Rows are points. A path goes straight from each point to the next, and from the last back to the first. The post is the endless flat space through its rows: a point in 2 columns, a line in 3, a plane in 4, and so on, so that a path can go around it. How many times does the path go around the post? Going back the other way cancels.

Post:
array([[ 18, -11]])
Path:
array([[ 61,  12],
       [  5,   8],
       [-37, -11],
       [-23, -47],
       [ 55, -46],
       [ 52, -12],
       [ 29, -30],
       [ -8, -39],
       [-20,   0],
       [-14,  28],
       [-40, -17],
       [ 17, -43],
       [ 61, -35],
       [ 41,   5],
       [ -4,  40],
       [  0,  -4],
       [ -2, -61],
       [ 45, -63],
       [ 76, -25],
       [ 28, -45],
       [-25, -25],
       [ -4, -13],
       [ 13, -60],
       [ 31, -23]])
Times around: 2

Post:
array([[ 26,   5, -40,  27],
       [-32,   1,  58,  -5],
       [ 32,  36, -40,  28]])
Path:
array([[ 13,  46,  28,  -1],
       [ 52, -26,  24, -21],
       [  5, -31, -22, -12],
       [ 52,   0, -13, -29],
       [ 17,  48,  29,   6],
       [ -3,   0,  10,  42],
       [ 25,  49,  41,  51],
       [ 57,   4, -30,  33],
       [ 43,  46, -15,  50],
       [-37,  21,   4,  42],
       [-47, -11, -20,  49],
       [ 17, -10, -56,  48],
       [-18,  -5, -29,  34],
       [ -1,  53, -13, -14],
       [ 39, -57, -57,   8],
       [ 61,  12,   7,  21],
       [ 36,  66,  -6,  52],
       [-40, -18,  -8,  45],
       [  8,  41, -60,  41],
       [ 11,  29, -50,  40],
       [  9,  24,  -4,  67],
       [  0,   9,  -6,  48],
       [-29,  41, -34,  37],
       [-15,  69, -64,  13],
       [ 43,  -1, -45,   0]])
Times around: 2
